Each row is a point. The ring and each string are closed loops that go straight from each point to the next, and from the last back to the first. Before rounding, they use only three directions, however many columns there are. Count how often each string passes through the ring. Passing back the other way cancels.
In the rows, 128 means zero.

Ring (7 x 3):
[[ 96 112 140]
 [151  92 140]
 [183 114 129]
 [171 174  85]
 [129 201  93]
 [ 80 185 145]
 [ 71 154 154]]
String (27 x 3):
[[ 55 148 176]
 [ 44 173 169]
 [ 87 177 110]
 [ 95 185 112]
 [ 92 214 108]
 [111 208  82]
 [126 166 114]
 [130 167 131]
 [130 178  82]
 [132 226  44]
 [126 235  76]
 [117 206 118]
 [ 94 231 103]
 [ 94 198  98]
 [105 166 127]
 [107 156 139]
 [ 88 158 116]
 [ 62 144 136]
 [ 64 121 162]
 [ 99 120 168]
 [121 139 127]
 [110 126 114]
 [ 89  97 113]
 [ 79  87 136]
 [ 90 118 113]
 [111 137 131]
 [100 138 153]]
Times through: 0

Ring (9 x 8):
[[133 128 109 136 109 136 150 108]
 [150 131  94 122 120 125 169 106]
 [161 136  75 107 139 120 171 115]
 [145 136  74 107 148 134 130 138]
 [129 141 113 118 144 140 100 162]
 [126 149 168 131 132 132 100 174]
 [124 150 194 141 120 129 105 173]
 [112 140 188 154 102 139 107 151]
 [109 131 156 154  97 147 113 130]]
String (27 x 8):
[[137 137 137 134 114 128 145 128]
 [153 140 142 130 113 114 176 118]
 [139 122  85 134 104 134 172  85]
 [131 123  77 129 116 143 144 102]
 [132 131 100 127 123 139 134 123]
 [143 126  60 117 128 137 153 104]
 [130 127  72 121 129 145 128 119]
 [150 140 112 118 132 123 152 131]
 [169 144 100 105 143 109 175 129]
 [170 139  44  88 162 119 165 126]
 [133 129  44 105 152 149 111 135]
 [139 135  46  97 163 144 108 148]
 [144 143  93 105 155 132 118 158]
 [102 129  66 118 151 171  51 164]
 [113 138 108 121 146 154  69 172]
 [110 138 124 129 136 154  73 168]
 [137 143 142 128 127 128 129 148]
 [153 158 194 126 131 106 143 170]
 [138 166 247 140 125 109 115 197]
 [141 164 249 143 118 106 129 186]
 [143 153 198 137 118 113 140 161]
 [143 149 178 134 119 116 144 151]
 [135 151 219 149 104 115 140 156]
 [ 84 130 198 175  81 160  79 145]
 [ 81 120 139 164  92 172  73 131]
 [123 134 131 137 115 141 119 135]
 [114 129 117 139 114 150 109 131]]
Times through: 3
String (27 x 8):
[[137 152 205 142 113 117 135 160]
 [120 149 230 159  97 126 118 162]
 [ 86 131 196 172  85 158  79 148]
 [101 128 139 151 104 157  93 136]
 [131 138 136 133 119 133 129 138]
 [135 139 159 141 106 125 148 128]
 [135 136 139 136 113 130 143 128]
 [118 129 110 136 116 148 114 128]
 [121 128 106 134 117 147 119 125]
 [152 142 133 124 123 117 163 129]
 [170 139 106 115 125 107 197 107]
 [175 135  71 106 132 109 205  95]
 [151 126  47 109 135 133 162 102]
 [127 127  76 122 130 147 121 124]
 [152 140 105 115 135 122 154 131]
 [174 145  88  98 151 107 178 131]
 [150 134  46  97 157 136 133 134]
 [122 126  33 105 155 160  89 141]
 [130 135  55 102 162 150  91 156]
 [154 150 130 110 147 117 138 159]
 [138 142 133 125 130 129 129 146]
 [116 134 117 131 128 149  96 149]
 [103 140 142 134 135 156  59 180]
 [133 160 209 132 135 120 102 195]
 [142 158 207 133 127 113 127 177]
 [149 153 183 130 124 111 146 158]
 [126 141 156 137 119 134 117 151]]
Times through: 1
